Rows are points. To make a cloud, some directions were put in groups of two or more. Within a group, all points are equally far from the middle, so they leave a hole (a ring in 2 directions, a hollow ball in 3). The other directions are filled evenly. Then the cloud was stretched, turned, moved and blurred a little. How many holes are there, and how many directions does each take, smallest first?

Cloud (22 x 3):
-17	-54	8
17	8	25
-32	35	-8
-37	-9	-29
-44	11	-11
23	24	-5
-4	2	-48
-38	0	14
24	-20	-36
-20	30	12
40	-4	-6
-26	34	-33
-14	-52	-9
9	-60	-10
-14	-44	-22
11	-58	-14
-45	0	0
-35	-26	-16
35	-18	-25
6	33	6
-44	6	-4
-4	-13	38
Holes: 1 (3)

Cloud, 31 rows:
46	-35	-21	-17
29	-7	-34	-16
52	-29	-15	-31
-28	8	-24	-45
1	-40	0	16
32	10	-38	-5
57	-18	-28	-15
28	-23	15	15
-3	-23	-35	-21
-21	28	12	-39
12	-12	0	35
47	-46	17	0
-10	17	4	3
17	-12	-23	-36
12	-38	11	8
-1	27	20	-61
-8	-47	-13	-22
-3	-8	-29	-32
-17	-12	-27	-41
-12	30	-20	-6
-7	28	5	-36
57	-46	-23	6
-2	-45	-7	19
-15	-16	-43	-15
39	-8	-27	-24
44	22	21	-18
-1	27	24	-61
-21	-45	-30	-1
8	-50	2	-29
-22	26	-5	-44
-47	10	9	-6
Holes: 1 (2)

Cloud, 47 rows:
-11	-23	-25	15	5	34
16	-9	58	-5	-42	-3
17	-43	17	38	23	7
-13	-5	6	-28	58	26
20	-17	-6	57	19	0
1	0	-11	62	20	-5
-12	-56	-20	-6	-22	6
-40	-10	5	28	-13	27
25	3	-2	-42	4	38
-18	40	-15	-7	10	-8
11	-53	41	31	-38	-19
-31	-14	27	-54	0	4
-1	-39	42	-12	-60	11
16	-23	27	-15	-32	-35
12	19	-21	-26	29	-8
2	6	13	-34	56	30
17	-18	-16	-44	-16	16
-45	12	-31	31	6	-7
-35	29	-20	21	22	-13
26	-35	-4	-6	-28	-23
-58	-1	0	0	-5	-33
16	-18	42	26	-59	-17
-58	8	-25	19	-3	-2
-8	-1	10	44	27	30
-57	-37	-8	24	-32	-33
-51	-21	0	1	8	-40
3	8	-23	-3	-53	7
-21	-8	36	2	20	-37
8	-29	43	39	-55	-10
-27	-24	19	16	30	-39
-10	-6	-12	-50	17	-10
6	-11	45	-17	44	-5
-16	-21	44	-6	44	-4
19	-35	55	-20	-37	4
-4	-55	14	40	-12	-33
-1	-3	0	18	63	-17
-44	31	-16	-14	5	-1
-28	-19	45	-20	28	2
-23	-46	33	18	-50	11
15	-9	-25	-14	-28	32
-40	-56	12	1	-3	7
-25	16	22	-3	-7	-35
2	42	12	11	21	-10
-17	25	-6	-33	-37	9
-3	-10	1	18	-38	37
-6	32	37	-13	10	25
-31	-10	26	-54	-20	2
Holes: 3 (2, 2, 2)

Cloud, 81 rows:
52	-38	-21	-22	27	6	23	-9
-20	-24	-20	-30	14	36	-27	28
46	-20	-54	-29	6	13	-3	47
34	-63	-1	8	56	-6	-18	8
28	8	-37	2	-1	-28	7	46
45	-42	-6	26	25	-37	9	-2
2	-46	4	-1	17	32	4	-63
8	20	-23	2	52	22	26	-11
47	16	-3	-39	-39	42	9	13
-5	16	-27	-32	-22	-1	-5	50
-37	0	-26	-16	3	1	7	-12
-7	-3	-34	2	62	-1	21	6
-7	-15	-53	2	-5	26	16	-10
13	-18	-40	-30	28	1	28	43
51	-26	15	6	-40	29	24	36
14	-33	29	33	27	28	35	-25
51	-46	-21	44	-20	-7	26	1
10	-11	-35	27	43	21	-12	33
31	-22	-56	-28	8	20	-27	35
-16	1	-38	15	-16	2	18	4
-1	-42	21	-23	25	39	35	-20
-4	31	-38	-23	11	7	-20	3
-34	-10	24	27	7	26	-5	-31
-29	-17	-9	19	6	-16	-23	5
45	-14	3	-17	-59	16	14	44
19	-77	1	-7	24	12	-21	-27
25	-36	-18	32	-11	-3	-24	39
-29	3	33	2	37	-27	4	27
11	-9	-16	-24	-54	38	48	31
24	-68	-24	30	36	4	20	7
33	11	-15	-17	10	47	43	-8
10	20	-27	-11	8	60	8	-6
-14	14	25	22	3	27	35	47
19	-41	-8	-46	-28	24	0	-2
20	-2	6	24	-4	-3	61	-25
-15	3	-35	-9	1	-16	-17	11
-16	-13	13	-39	10	-30	-10	28
60	-14	-48	-14	-6	-16	16	22
5	-30	-40	36	-13	-8	6	21
36	-20	-35	-45	-7	16	-32	21
7	3	-8	-19	5	20	-1	-60
0	-79	0	31	38	-10	16	-19
2	29	15	25	13	-1	45	-5
8	-31	-10	23	72	-26	-18	9
34	-39	-17	-14	24	-36	19	-10
11	-62	29	24	28	18	23	-37
48	23	19	1	-24	-10	24	29
27	-60	14	7	35	5	-11	-50
11	-42	11	15	17	-18	-49	-7
18	7	-18	-28	28	35	-50	-3
2	-51	34	2	-6	-17	36	26
-3	-5	-14	14	17	34	-34	36
4	-29	-45	-37	-10	25	-9	30
53	-29	-23	11	19	11	34	-30
-14	14	5	-13	27	3	-3	-54
-13	-46	1	15	-19	15	-17	34
2	-15	-35	9	15	-20	42	26
38	2	6	27	10	-17	-7	44
40	-20	3	17	-6	25	-33	-23
24	-60	-19	8	-6	-7	-10	-49
-9	3	-16	6	-15	20	18	-49
4	-42	23	-26	27	-5	1	47
2	-47	-14	9	-31	-28	-1	-4
65	-46	-41	15	24	-2	2	3
6	13	-44	-30	16	24	16	52
20	-65	13	-11	27	23	-2	-39
-14	4	-33	-39	36	7	-37	-1
-30	-8	48	18	-12	32	5	-28
30	-12	-12	-18	-50	-19	-3	20
0	-47	9	10	-47	5	1	28
-18	-6	22	14	66	3	-20	-36
-5	-11	6	-3	0	44	43	51
23	-6	-1	31	22	-14	-9	52
-39	-27	6	-35	6	36	-2	20
-16	24	-12	12	-23	-1	13	39
-8	20	8	-59	26	-4	-25	7
44	4	-8	14	18	28	-34	26
21	-25	-1	-31	4	23	57	0
-20	17	66	-25	22	22	-2	2
-3	-13	3	-10	-5	34	46	58
39	-56	-42	12	17	24	12	25
Holes: 3 (2, 3, 3)

Cloud:
-4	14	-34	29	12	-8	23	-44	21
33	-33	-16	-36	18	26	6	15	-61
39	-24	-29	-10	3	-12	-12	6	-51
23	-5	-51	-28	-9	-26	79	-15	-3
-14	36	-16	-1	55	-11	-32	-8	39
-7	34	2	4	34	-13	50	-20	24
-27	45	-38	41	12	-23	2	2	50
-6	-13	-6	14	-36	-20	47	-43	11
-15	47	-8	1	39	30	13	-21	20
-10	-23	-1	-30	26	-9	-20	48	-9
-3	-6	24	7	-25	17	67	1	-45
-14	34	17	36	0	-56	-18	-24	29
-19	27	0	-42	-8	28	20	-41	22
25	-8	-4	-2	-3	-33	51	-7	-56
7	-1	73	-2	2	-31	-1	-25	6
6	6	45	17	-8	-1	43	-6	-26
16	23	-17	-35	45	-21	-22	24	10
14	-53	19	-33	-9	9	-4	27	-47
-10	3	22	30	-6	51	-16	-7	-12
-21	-6	18	3	-26	7	15	-42	43
30	-62	-38	-2	20	-27	11	4	-15
10	19	-30	22	55	-16	-34	-7	33
-12	2	25	-22	-31	-21	13	-36	-15
7	13	7	-3	14	-13	-50	-17	54
30	-8	-34	-1	-12	-44	38	22	-57
30	-25	6	10	25	36	-39	-2	-30
11	-33	36	-25	50	-1	9	15	19
-39	-20	60	-18	-21	39	8	-11	-13
0	-1	20	-8	-15	30	66	-10	-45
-16	-35	18	8	-17	0	27	-21	-45
-34	-22	24	17	7	12	-43	-9	50
22	-69	31	-13	-17	14	4	15	-34
-24	7	13	7	-3	66	7	-8	-29
22	-52	40	-21	-10	32	7	10	17
10	21	-41	-13	9	31	44	38	-16
33	12	-6	22	-6	-64	41	9	1
22	-11	-50	13	15	10	-1	-1	7
6	43	-46	10	40	-30	-18	4	42
2	-26	32	-5	-42	-44	32	-13	-3
-27	25	-15	2	-10	24	68	-12	-21
-5	-19	-30	-24	-6	67	20	21	9
-21	-10	18	14	15	-12	-49	-19	50
-24	-48	-2	-22	8	-12	44	19	-21
-19	24	14	34	-18	-66	41	7	-17
-16	6	-31	-11	-5	-21	23	-33	-36
-32	42	4	14	31	11	13	-11	42
16	-20	2	1	-28	-23	50	-46	-1
30	-44	-35	4	38	22	-4	6	-7
31	3	-47	-22	17	-6	8	17	-52
22	-42	-20	-22	18	29	54	4	-14
0	-30	-38	-2	21	10	-30	-18	19
-34	-11	54	16	-23	13	-42	-8	29
-11	26	3	-6	47	34	-32	19	0
9	-38	-35	-2	10	28	-10	4	10
-19	-21	50	-5	18	12	36	14	35
18	9	-15	-40	9	15	-14	-3	43
13	-44	-13	-48	33	10	-7	22	-21
5	30	-68	-20	15	23	12	-20	1
9	-15	-8	-23	-5	15	-40	-18	-30
27	-11	-4	21	33	11	-45	-12	-16
-8	-17	-12	5	6	68	-5	-25	24
6	-9	-2	-13	18	64	-24	-4	-41
-26	16	-2	59	13	-41	-13	-11	30
-10	11	12	29	23	-18	49	-12	30
13	-60	5	0	-25	-46	21	8	-31
-24	7	64	14	-8	21	-50	-3	26
-23	20	38	-26	-31	-22	39	-3	-2
20	-21	17	-17	-9	54	-35	-28	23
3	-2	-36	-32	-16	16	-7	12	-33
6	-18	0	12	-17	50	-14	13	-28
19	-22	-32	-33	3	-20	20	10	17
13	-45	4	-33	4	13	-35	19	-43
-30	6	32	36	26	3	-33	-8	54
17	-15	1	25	-4	-37	43	-32	-23
7	-68	0	7	-4	23	-24	19	-8
-44	26	10	26	-8	-8	-9	-3	69
-12	31	24	31	-7	0	2	-20	-3
-17	-19	1	-15	23	-37	20	51	-3
8	-10	7	-42	-20	-46	34	8	-29
-41	16	36	-23	-19	34	48	-10	37
-5	20	28	-38	0	45	-3	45	10
4	6	-11	-26	-9	78	2	-29	38
-33	25	4	55	-5	-66	-14	-3	12
-39	-27	20	-21	-10	38	54	-5	-1
11	-42	11	-9	-31	19	4	20	14
-16	37	20	40	-18	11	-3	-10	18
-12	17	34	-2	-26	-72	12	-19	2
37	-49	1	-21	20	34	46	-15	-8
-11	30	-36	25	-1	-7	54	-39	27
25	-54	50	-23	-17	-3	5	3	-20
-4	15	5	-3	38	-16	54	6	-5
-8	-5	23	-27	-15	65	-15	-30	-22
3	3	5	-38	-19	-38	23	35	-16
-40	-5	29	5	31	9	-13	-16	49
-20	-26	33	1	25	-20	3	-29	38
-10	24	33	-5	28	-7	15	-34	53
13	-29	-31	12	38	40	9	25	0
-26	2	-18	-21	1	45	-6	-14	31
3	13	4	-16	59	32	-32	30	0
-24	21	21	5	13	38	-26	6	66
22	-27	-35	31	15	-28	22	27	-8
-10	-16	-39	5	22	-17	57	-30	-6
17	-9	-40	-21	12	10	71	17	-30
Holes: 3 (2, 2, 2)
